Each point is reached from the start by the listed moves, each made 0, 1 or 2 times, or once backwards (-1), plus a little noise. Is the number of moves made odd or even? Then give how often each move was made.

Moves:
(1): [2.5,0.7,-0.6,-1.8,-0.2]
(2): [-0.7,2.7,1.8,0.2,-2.7]
(3): [0.8,-0.8,3.9,0.3,1.0]
Start: [0.9,-0.5,-0.1,1.4,0.6]
Points:
[1.1,3.3,11.2,2.2,-2.4] -> even (0, 2, 2)
[2.5,-1.9,7.2,1.8,2.4] -> even (0, 0, 2)
[3.2,-1.8,-6.2,-1.0,2.3] -> odd (1, -1, -1)

Moves:
(1): [3.6,0.1,0.3,-1.2,0.6,-0.5,0.9,-0.6,-0.7,-0.2,0.0,1.2,1.4,1.0]
(2): [-1.1,1.5,-0.5,-0.2,-0.2,-1.7,0.6,-0.3,0.0,0.3,-1.5,0.0,-0.1,-0.9]
(3): [-1.0,-0.2,4.1,1.0,-0.9,0.8,-0.3,1.5,-0.7,0.0,0.5,0.5,-0.2,-1.2]
(4): [0.7,0.2,-0.8,2.5,0.2,-0.1,-0.8,0.0,-0.5,0.4,-0.6,0.0,0.9,-0.9]
(5): [-0.6,1.1,-1.0,-0.7,2.7,-0.1,-0.9,0.4,-1.1,-0.3,0.5,1.2,0.2,-1.8]
(6): [-0.1,1.8,0.5,0.8,0.8,2.9,0.2,0.4,0.5,1.2,-0.8,-0.6,0.4,0.8]
(7): [0.0,-0.4,1.0,1.4,2.0,0.2,3.1,0.8,-0.6,-0.6,0.5,-1.7,-2.7,-0.6]
(8): [0.9,-1.3,0.3,-0.2,-0.7,0.0,-0.9,4.8,-0.6,0.5,-1.5,-1.1,-1.2,-0.6]
(9): [1.0,0.0,0.3,0.6,0.0,0.1,-0.5,-0.9,3.8,1.0,-0.1,1.4,-0.7,0.6]
(10): [-0.3,1.5,-0.3,-1.0,1.0,-0.9,-0.6,-1.1,-0.1,3.2,1.8,-0.1,0.5,0.1]
(11): [0.1,2.4,-0.7,0.2,-0.9,-0.5,0.7,0.7,0.9,-1.5,2.8,0.3,0.0,0.7]
Start: [-0.7,0.8,-2.1,1.2,-0.3,-0.4,1.7,-0.4,-1.8,1.4,-0.1,0.6,-0.8,-0.9]
Points:
[0.5,8.4,5.6,10.0,5.9,5.1,4.1,-2.2,-1.4,4.3,-1.0,3.4,0.5,-4.5] -> even (1, 1, 2, 2, 1, 2, 1, -1, 1, 0, 0)
[2.3,1.9,8.8,0.6,4.0,1.8,6.8,1.9,-2.3,0.8,-5.9,4.2,-2.8,-3.9] -> odd (2, 2, 2, -1, 1, 1, 1, 0, 1, -1, -1)
[0.2,3.8,4.1,2.4,2.4,-2.1,5.1,5.6,-5.5,-7.2,6.7,4.5,-3.2,-6.0] -> even (1, 0, 2, 0, 2, -1, 1, 0, 0, -1, 2)
[-8.0,5.1,5.5,8.2,7.2,6.4,1.0,4.4,-5.9,4.9,-3.9,-0.6,-3.4,-9.4] -> odd (-1, 1, 2, 1, 2, 2, 1, 0, 0, 0, -1)
[11.4,-6.0,-0.3,1.7,-3.7,-2.4,0.3,6.9,-0.4,2.2,-1.9,1.6,-0.6,1.5] -> odd (2, -1, 0, 1, -1, -1, 0, 2, 1, 0, 0)
[6.1,8.4,-1.8,-1.0,4.2,-3.8,-1.0,9.6,-6.1,5.5,7.1,4.1,1.3,-4.0] -> even (2, 0, 1, 1, 2, 0, 0, 2, 0, 2, 2)
[2.7,0.5,5.6,-5.0,1.6,-2.9,-1.4,-6.9,-1.7,5.0,2.7,9.4,4.3,-2.0] -> even (2, 0, 2, -1, 1, -1, -1, -1, 1, 1, -1)

Moves:
(1): [0.9,1.3,1.6,-2.0,0.5,0.5,-0.1,0.1,-0.3,0.0,0.0,1.1,-0.1,1.0,1.4,-0.3,0.7,2.0,0.1,-0.8,0.4,-1.2]
(2): [1.1,0.6,-0.5,-1.3,0.3,0.0,-0.3,-0.3,0.7,0.6,0.4,0.1,-0.2,0.3,-0.6,0.1,-1.1,-0.3,0.4,0.2,-0.2,0.2]
(3): [0.0,-0.5,1.4,-1.0,-0.6,-0.6,1.4,-1.7,1.2,-1.0,-0.4,1.1,0.4,0.7,-1.1,0.1,0.1,-0.7,1.5,-0.4,1.1,-1.4]
(4): [-0.4,-0.1,-0.3,-1.4,-1.4,-0.3,1.1,-1.1,1.4,-0.5,-0.6,-0.4,0.1,0.7,-0.1,-0.8,-0.4,1.6,0.9,-0.8,-0.3,-0.6]
(5): [0.4,-0.8,0.3,0.5,-0.5,-0.1,-0.7,0.3,-0.5,-1.0,-1.0,0.0,-0.5,-0.1,-0.1,-0.6,-0.1,0.4,0.4,0.8,0.3,-0.4]
(6): [-0.9,0.4,0.3,0.3,1.4,0.2,0.2,-1.1,0.6,0.8,0.2,-1.7,-0.4,-0.2,1.0,1.0,-0.4,-0.9,-0.6,0.9,-1.4,0.6]
(7): [0.1,-0.9,-0.6,0.5,0.4,0.1,-1.3,0.5,1.0,0.3,1.7,0.3,-0.7,-0.7,-0.6,0.3,-1.6,-2.6,-0.5,-0.4,-2.2,-0.8]
(8): [0.7,-0.5,0.3,-1.0,-0.5,0.3,-0.3,0.2,-0.8,0.9,0.7,1.2,1.4,0.0,1.8,-1.6,-0.6,0.5,1.0,2.5,2.2,0.8]
(9): [-0.4,-0.5,-0.4,0.8,-0.4,0.5,0.0,0.3,-0.4,0.9,0.3,0.4,-0.5,0.8,0.0,0.4,0.8,-0.2,0.2,0.1,-1.4,-0.8]
(10): [-0.2,0.7,-0.5,0.2,0.6,0.0,0.0,0.0,-2.6,-2.1,-1.0,-0.5,0.5,-0.7,-1.4,1.1,-1.5,-0.9,-0.8,-1.3,0.1,-0.1]
(11): [0.5,-0.8,0.9,0.0,-0.6,-0.5,0.0,-0.7,0.9,1.6,0.0,0.0,-0.1,-0.2,0.6,-0.6,0.8,1.1,1.5,0.2,-0.3,0.0]
(12): [-1.1,0.8,-0.6,1.3,-0.1,-0.3,-0.5,0.4,0.4,0.5,1.2,-0.6,-1.1,0.4,0.3,-0.2,-0.6,-1.0,0.4,-0.4,-0.5,0.3]
(13): [-1.7,-1.0,-0.8,-0.3,-0.1,0.2,-0.9,2.1,-1.0,0.3,-1.6,-2.9,-0.5,0.2,1.3,0.4,2.0,1.9,-1.1,-1.4,-0.1,-1.4]
(14): [-0.4,2.0,-1.7,-0.9,0.1,-0.6,-0.1,-0.2,-0.5,0.4,0.3,0.7,0.8,-0.2,-0.2,-1.2,0.3,-0.9,0.1,0.5,0.9,-0.9]
(15): [0.1,-2.1,1.1,0.5,0.2,-1.5,1.0,1.4,0.0,0.8,-0.3,0.1,-1.2,0.7,1.3,-1.0,-0.5,0.2,0.9,-0.2,-1.7,0.9]
(16): [-1.2,-1.9,1.1,0.1,-1.1,0.2,-0.6,2.5,-0.4,-0.2,-1.3,0.5,-0.6,-1.4,-0.2,-0.8,-0.7,0.6,0.5,0.2,-1.0,1.1]
(17): [-0.8,0.0,-1.4,-0.1,-1.6,-0.1,-0.3,1.2,-1.3,-0.5,-0.4,-1.0,-0.6,-0.6,2.7,-0.4,1.6,-1.2,-0.3,0.2,1.2,0.7]
(18): [0.8,-1.7,1.9,0.2,-1.4,1.5,-0.2,2.2,0.3,0.4,-1.3,-0.9,-0.3,0.5,-1.0,-0.4,0.6,1.7,-0.8,-2.3,-1.2,-0.7]
(19): [1.0,-2.4,-1.0,-0.2,-1.0,-0.3,-0.1,-0.5,-0.6,-0.9,-1.1,2.2,-1.0,-1.1,-1.3,-2.4,-3.0,-0.7,2.2,0.0,2.1,2.8]
(20): [-0.5,1.5,-0.4,0.0,0.1,0.8,1.0,1.3,-1.4,-0.5,0.3,-1.2,-0.8,-1.9,-0.8,-0.4,-0.1,0.9,-0.2,0.5,0.5,-1.2]
Start: [-0.2,0.3,-1.7,0.7,1.3,0.1,0.1,-0.4,0.1,0.4,-2.3,-1.0,1.6,0.6,-0.9,0.2,-0.5,-0.3,0.5,-1.4,0.3,0.0]
Points:
[2.1,-5.4,-6.6,-0.3,0.2,3.9,-1.3,4.3,-2.6,-2.3,-5.5,-8.1,-2.7,-7.1,-8.4,-2.8,-10.4,-0.9,-2.0,-6.4,-2.0,0.9] -> even (-1, 1, -1, 1, 0, 1, 2, 0, -1, 1, 0, -1, 1, 0, 0, -1, 0, 2, 2, 2)
[2.2,-5.6,-3.1,-1.7,-6.3,2.6,0.6,8.0,-10.6,-3.3,-10.8,-2.1,-5.2,1.9,5.0,-6.1,2.0,9.4,3.4,-7.8,5.1,0.9] -> even (2, 0, -1, 1, 1, -1, -1, 0, 2, 1, 0, 0, 1, -1, 1, -1, 2, 1, 2, 1)
[1.5,7.6,-5.7,4.5,0.8,1.8,-1.0,2.1,-4.0,-1.5,-3.4,-4.8,0.8,2.9,-5.6,2.6,1.8,-6.2,-4.3,-3.6,-1.5,-4.3] -> even (-1, 2, 0, -1, 2, 0, -1, -1, 1, 1, -1, 1, -1, 2, 0, -1, 1, 2, -1, 0)
[-1.0,-8.5,-5.9,-2.2,-5.0,0.3,-7.3,9.0,-10.2,-5.6,-12.3,1.9,0.9,-2.1,-1.3,-9.4,-5.7,3.9,2.2,-7.1,4.9,0.1] -> even (1, -1, -1, 1, 2, -1, 1, 1, 0, 2, 0, 0, 2, 2, 0, 1, 0, 1, 2, -1)
[5.2,-1.8,-3.6,0.7,0.9,1.3,-1.0,4.3,-4.8,4.7,-0.2,-2.4,0.4,-3.9,-6.6,-6.5,-11.2,0.1,3.9,-1.4,-0.8,1.0] -> odd (-1, 2, -1, 0, 0, 0, 1, 2, 0, 2, 2, 1, 0, 1, 1, -1, -1, 2, 1, 2)
[-1.7,-1.2,8.0,1.5,-1.6,2.2,3.1,6.6,-2.8,-3.7,-7.6,-0.5,-0.8,3.9,-3.9,1.3,-0.8,11.7,-0.2,-11.5,-9.4,-2.4] -> odd (2, -1, -1, 2, 0, -1, -1, -1, 1, 2, 0, 1, -1, -1, 1, 2, -1, 1, -1, 0)
[0.7,2.0,-0.8,0.7,5.1,-1.2,3.2,-2.8,6.9,7.2,7.5,-5.6,0.3,3.1,-1.6,0.2,-12.2,-6.4,1.4,0.3,-11.5,-0.5] -> odd (-1, 2, 0, 2, -1, 2, 2, 2, 0, 1, 0, 2, -1, 0, 2, -1, -1, 1, -1, 1)
[-2.0,-16.6,7.0,6.1,0.7,-0.5,-4.0,7.4,10.4,13.2,-2.5,-6.9,-5.8,3.1,2.2,2.1,-1.3,0.1,2.9,-1.2,-22.2,-0.3] -> odd (-1, 2, 0, 0, 1, 2, 2, 0, 2, -1, 2, 0, 1, -1, 2, 2, -1, 1, -1, -1)
[6.2,-4.4,-5.9,3.2,1.1,1.2,-6.3,0.6,-0.4,3.9,5.0,2.7,1.3,-0.6,-0.4,-1.2,-11.7,-13.0,0.7,1.1,-0.6,9.6] -> odd (-1, 2, -1, -1, -1, 0, 2, 2, 0, 1, 0, 1, -1, -1, 0, -1, 1, 1, 1, -1)
